Rows are points. A path goes straight from each point to the next, and from the last back to the first. The post is the endless flat space through its rows: a point in 2 columns, a line in 3, a plane in 4, and so on, so that a path can go around it. Count how often the path circles the post. Going back the other way cancels.

Post (2 x 3):
[[ 0.16 -0.11  0.54]
 [ 0.04 -0.18 -0.37]]
Path (8 x 3):
[[ 0.48 -0.57 -0.33]
 [ 0.76 -0.23  0.17]
 [ 0.06 -0.62  0.30]
 [-0.23 -0.44  0.30]
 [-0.13  0.10 -0.09]
 [-0.06  0.21 -0.10]
 [-0.24 -0.18  0.16]
 [ 0.01 -0.44  0.18]]
Times around: 0

Post (7 x 8):
[[ 0.12  0.16  0.65 -0.22  0.56 -0.04 -0.52  0.59]
 [-0.06 -0.03  0.63 -0.12 -0.76  0.33 -0.53 -0.19]
 [-0.07 -0.20 -0.24 -0.41 -0.14  0.40  0.55 -0.28]
 [ 0.05  0.12  0.87  0.14 -0.01 -0.31 -0.22  0.34]
 [ 0.15  0.24 -0.07  0.10  0.31 -0.04 -0.14  0.59]
 [ 0.18 -0.11 -0.75  0.07  0.84  0.25  0.42 -0.45]
 [-0.18 -0.25 -0.43 -0.50 -0.33 -0.04  0.11 -0.64]]
Path, 22 rows:
[[ 0.36 -0.45  0.23 -0.53  0.11  0.12 -0.38 -0.39]
 [ 0.37  0.15  0.55 -0.67 -0.65  0.55 -0.21 -0.18]
 [ 0.32  0.64 -0.24 -0.18 -0.14  0.19 -0.02 -0.01]
 [-0.39  0.37 -0.34 -0.31  0.11  0.20 -0.37 -0.08]
 [-0.30  0.01  0.27  0.01  0.77 -0.14  0.11 -0.30]
 [-0.09  0.58 -0.05 -0.09  0.35  0.34  0.07 -0.27]
 [ 0.15  0.19 -0.07 -0.33 -0.19 -0.33  0.40 -0.37]
 [ 0.42 -0.25 -0.23  0.05  0.06  0.10  0.67 -0.35]
 [ 0.18 -0.39 -0.08 -0.59  0.31  0.27 -0.31 -0.03]
 [-0.28 -0.29  0.01  0.14  0.22 -0.41 -0.04  0.35]
 [-0.52 -0.05 -0.14 -0.11  0.02  0.17 -0.27  0.22]
 [-0.06  0.15  0.45 -0.13  0.16  0.03  0.52  0.23]
 [ 0.15  0.27  0.16 -0.05  0.14  0.28 -0.09  0.17]
 [ 0.41 -0.08  0.29 -0.50  0.17  0.58 -0.07 -0.56]
 [ 0.34 -0.28 -0.10 -0.17 -0.05  0.23  0.09  0.22]
 [ 0.03 -0.67  0.34 -0.01  0.26  0.21 -0.04 -0.02]
 [-0.48 -0.49  0.73 -0.32  0.06  0.05 -0.01 -0.26]
 [-0.44 -0.06 -0.04 -0.28  0.43 -0.15 -0.15 -0.57]
 [-0.31  0.54  0.17 -0.20 -0.20 -0.07 -0.14 -0.12]
 [ 0.14  0.23 -0.27 -0.36  0.04  0.00  0.04  0.24]
 [ 0.27 -0.02  0.22  0.14  0.09 -0.13 -0.06 -0.01]
 [ 0.33 -0.10  0.10  0.41  0.16  0.42 -0.24  0.27]]
Times around: 2

Post, 11 rows:
[[ 0.13 -0.10 -0.07  0.34  0.54 -0.36 -0.14 -0.46 -0.12 -0.81  0.31 -0.13]
 [-0.19 -0.15  0.20  0.26 -0.46  0.73  0.24 -0.20 -0.06  0.21 -0.60  0.34]
 [-0.17 -0.28  0.20  0.19  0.12  0.43  0.37 -0.06 -1.07  0.21 -0.11  0.38]
 [ 0.25 -0.29  0.52 -0.56 -0.52 -0.22 -0.32  0.26  0.26 -0.18 -0.35  0.13]
 [-0.12  0.14  0.05 -0.16  0.65  0.29  0.11 -0.69 -0.30 -0.19  0.87  0.00]
 [ 0.10  0.04  0.62 -0.04  0.08 -0.04  0.36 -0.16  0.30  0.13  0.01  0.34]
 [ 0.04 -0.36 -0.26  0.11 -0.41  0.29 -0.04  0.77 -0.35  0.20  0.28  0.28]
 [ 0.25 -0.13  0.46  0.17 -0.03 -0.41 -0.52 -0.21  0.58  0.80 -0.50 -0.18]
 [ 0.08 -0.18 -0.46 -0.58  0.14  0.16 -0.04  0.56  0.48 -0.39 -0.13  0.41]
 [-0.01  0.02  0.21 -0.12 -0.29  0.12  0.41 -0.12  0.27  0.39 -0.56 -0.30]
 [-0.10  0.10  0.70 -0.08  0.63  0.64  0.21  0.15  0.14  0.12  0.16 -0.56]]
Path, 9 rows:
[[ 0.01 -0.04  0.14 -0.41  0.30  0.75  0.19  0.08 -0.35  0.22 -0.13  0.39]
 [ 0.28 -0.32  0.40  0.04 -0.24  0.05  0.52 -0.54 -0.08  0.05 -0.22 -0.09]
 [-0.16 -0.21  0.14 -0.49 -0.17  0.30 -0.06 -0.74  0.15 -0.17  0.16 -0.21]
 [-0.12  0.01  0.21  0.13 -0.10 -0.24  0.28 -0.20 -0.09  0.30 -0.24 -0.08]
 [ 0.03  0.31  0.23 -0.04  0.20 -0.14  0.56 -0.16 -0.25 -0.33 -0.78 -0.29]
 [ 0.24 -0.03 -0.18  0.53 -0.26 -0.07 -0.15 -0.09  0.30  0.39 -0.06 -0.09]
 [ 0.28 -0.06 -0.33  0.13  0.10  0.31 -0.04  0.04  0.23  0.12  0.10  0.17]
 [ 0.20  0.22  0.21  0.01 -0.27  0.25  0.39  0.07  0.47 -0.24 -0.11 -0.05]
 [-0.04  0.30  0.02  0.17  0.04  0.11 -0.22 -0.31 -0.07  0.45  0.25 -0.27]]
Times around: 1

Post (17 x 18):
[[-0.08  0.20  0.50  0.01  0.01  0.14 -0.49  0.05 -0.01 -0.11 -0.60 -0.57
  -0.47 -0.52 -0.21  0.01 -0.04  0.12]
 [-0.03  0.18 -0.43  0.26 -0.61  0.08 -0.23  0.08  0.21  0.22  0.18 -0.04
  -0.30 -0.25 -0.37  0.05 -0.39 -0.78]
 [-0.20 -0.01 -0.58  0.16 -0.31 -0.51 -0.18 -0.12  0.12  0.29 -0.14 -0.22
  -0.15 -0.36 -0.25  0.36 -0.46  0.09]
 [ 0.26  0.39  0.25 -0.14 -0.68 -0.38  0.21 -0.12  0.14  0.34 -0.37  0.17
   0.16  0.03 -0.29  0.32 -0.59 -0.11]
 [-0.06  0.53 -0.03 -0.21  0.10 -0.37 -0.59 -0.13  0.32 -0.04  0.10 -0.08
  -0.24 -0.07 -0.30 -0.22 -0.28 -0.16]
 [ 0.38 -0.15  0.58 -0.30  0.35  0.14 -0.11 -0.01  0.19 -0.11  0.02  0.11
   0.30 -0.02  0.25  0.33 -0.26 -0.31]
 [ 0.50  0.46 -0.03  0.41  0.22  0.12 -0.39 -0.12 -0.15 -0.74 -0.03  0.20
   0.02  0.20 -0.04  0.38 -0.02 -0.12]
 [-0.22  0.06  0.13  0.05 -0.07 -0.20 -0.66  0.27  0.22 -0.18  0.42  0.64
  -0.15  0.39  0.00  0.39 -0.13 -0.17]
 [-0.03  0.05  0.41  0.01  0.07  0.48  0.23 -0.37 -0.22  0.01 -0.28 -0.55
  -0.25 -0.90  0.10  0.36 -0.03  0.59]
 [-0.32  0.40  0.14 -0.31  0.74  0.01  0.04  0.10 -0.26 -0.41 -0.13  0.16
   0.55 -0.47  0.20  0.43  0.18  0.09]
 [ 0.18  0.02 -0.04 -0.81  0.30  0.12  0.12 -0.23  0.17  0.29  0.01  0.39
  -0.13 -0.27 -0.49  0.02 -0.22 -0.18]
 [ 0.02  0.05  0.39 -0.11  0.60 -0.17 -0.21 -0.27 -0.60 -0.29 -0.12 -0.10
  -0.50 -0.41  0.53  0.42  0.00 -0.42]
 [-0.08  0.37 -0.28  0.09  0.13  0.05  0.01  0.33 -0.29  0.57 -0.23  0.12
   0.11  0.17  0.42  0.10 -0.25  0.10]
 [ 0.11  0.19  0.12 -0.15  0.10 -0.23 -0.09  0.03 -0.10 -0.37 -0.47  0.32
   0.22  0.15  0.50 -0.23  0.25 -0.05]
 [ 0.05  0.36 -0.03  0.40 -0.22  0.04  0.18  0.45  0.18 -0.47  0.06  0.09
  -0.39 -0.02 -0.25  0.12 -0.16  0.06]
 [ 0.08  0.49  0.37  0.38  0.56  0.13 -0.17  0.15  0.05  0.30 -0.59  0.20
   0.11 -0.17  0.26  0.04  0.19  0.07]
 [-0.12 -0.47  0.18  0.45  0.13 -0.23 -0.37  0.08 -0.25  0.30  0.30  0.14
   0.02  0.60 -0.14 -0.20 -0.01 -0.57]]
Path:
[[-0.11  0.73  0.51  0.25  0.01 -0.28 -0.50  0.36  0.30 -0.24 -0.15 -0.31
   0.19 -0.26 -0.13  0.01 -0.50 -0.36]
 [-0.53  0.00  0.61 -0.28  0.06 -0.26  0.09 -0.54 -0.29 -0.07  0.00 -0.27
  -0.44 -0.23 -0.05 -0.13 -0.09  0.25]
 [ 0.30 -0.09  0.42  0.40 -0.45 -0.25 -0.19 -0.48  0.42 -0.09 -0.11 -0.25
  -0.11  0.21  0.55  0.10 -0.04 -0.39]
 [ 0.06 -0.07  0.09 -0.18 -0.22 -0.63  0.44 -0.53  0.16  0.35  0.07 -0.38
   0.74 -0.70 -0.20  0.50 -0.41 -0.19]
 [-0.05  0.66  0.15 -0.32 -0.01 -0.67  0.09  0.17  0.11 -0.10 -0.01 -0.17
   0.45 -0.33 -0.25 -0.08 -0.32  0.43]
 [ 0.31  0.24  0.17 -0.46 -0.04  0.11 -0.65 -0.15  0.07 -0.46 -0.03  0.55
  -0.91 -0.10  0.15  0.11 -0.52 -0.32]
 [ 0.36  0.29 -0.08  0.19  0.10  0.27 -0.05 -0.36 -0.03 -0.10 -0.18  0.44
   0.06 -0.81 -0.26  0.56 -0.20 -0.75]
 [ 0.05 -0.18  0.50  0.12 -0.07 -0.13  0.42  0.19 -0.11 -0.36  0.06  0.23
  -0.05 -0.15  0.41  0.38  0.01  0.20]
 [ 0.05  0.00  0.35  0.14 -0.20 -0.48 -0.23  0.14 -0.06 -0.27 -0.25 -0.17
  -0.51  0.07  0.17 -0.13  0.41  0.56]
 [-0.10  0.14 -0.30  0.69  0.91 -0.50 -0.55  0.43  0.11 -0.21 -0.13  0.31
  -0.30 -0.22 -0.31  0.30 -0.10 -0.25]
 [-0.10  0.05  0.94 -0.08  0.11  0.63 -0.09  0.12  0.27  0.36 -0.25  0.23
  -0.20 -0.16 -0.12 -0.17 -0.23 -0.23]
 [ 0.12  0.48  0.06 -0.09  0.20  0.04 -0.19 -0.01  0.04 -0.49 -0.23  0.29
  -0.17  0.13 -0.39  0.44 -0.12 -0.22]
 [ 0.11 -0.10  0.52  0.34  0.50 -0.82 -0.59 -0.01  0.50 -0.16 -0.27 -0.54
   0.43 -0.03  0.52  0.40 -0.11 -0.01]
 [ 0.64  0.38  0.34 -0.03  0.56  0.20  0.03 -0.50 -0.72 -0.02 -0.04 -0.02
   0.01 -0.22  0.18  0.75 -0.26  0.04]
 [-0.03 -0.02 -0.09  0.42  0.33 -0.08 -0.55 -0.02 -0.29  0.21  0.41  0.32
   0.29 -0.03 -0.17  0.05  0.11 -0.33]
 [ 0.11  0.03  0.07  0.09  0.02  0.05 -0.18  0.39  0.32 -0.18  0.29 -0.62
  -0.29 -0.42  0.22  0.25 -0.08  0.12]
 [ 0.56  0.33  0.01 -0.17  0.32  0.44  0.08  0.12  0.37 -0.39 -0.56 -0.15
   0.31 -0.73  0.41 -0.02 -0.13 -0.06]
 [ 0.04  0.41 -0.04  0.17 -0.06  0.43 -0.29  0.18  0.00 -0.35 -0.38  0.14
   0.11 -0.08  0.05  0.14 -0.17 -0.01]
 [ 0.19  1.25 -0.27 -0.25  0.00 -0.02 -0.66  0.40  0.45  0.47 -0.14  0.59
  -0.15  0.21  0.02 -0.14 -0.59 -0.24]
 [ 0.58  0.00  0.21 -0.29  0.39  0.42  0.41 -0.25 -0.03 -0.25 -0.54 -0.36
   0.09 -0.96  0.20  0.12  0.05  0.19]
 [ 0.12  0.01  0.85 -0.17  0.23 -0.21 -0.95 -0.30 -0.29 -0.13 -0.41 -0.28
   0.53  0.21  0.01 -0.24  0.43 -0.12]
 [ 0.06  0.56 -0.10  0.25  0.43  0.03 -0.48  0.08  0.13 -0.46  0.03 -0.46
   0.20 -0.22 -0.29 -0.29 -0.07  0.12]
 [-0.20  0.79  0.38 -0.08  0.64 -0.26 -0.10  0.07 -0.08 -0.35  0.13 -0.14
   0.50  0.07  0.01 -0.10 -0.45 -0.20]
 [ 0.11 -0.27 -0.13 -0.22  0.38  0.10 -0.40 -0.34  0.10 -0.09 -0.07 -0.06
  -0.24 -0.28  0.10  0.17 -0.12 -0.27]
 [-0.07  0.01  0.46 -0.44 -0.08 -0.37 -0.57 -0.10  0.26  0.50 -0.25  0.03
  -0.81 -0.12 -0.17  0.09 -0.22 -0.18]
 [-0.41  0.16 -0.41 -0.03 -0.46  0.01  0.37  0.08 -0.16  0.36  0.62  0.21
   0.42 -0.67  0.01  0.26 -0.09  0.10]]
Times around: 3
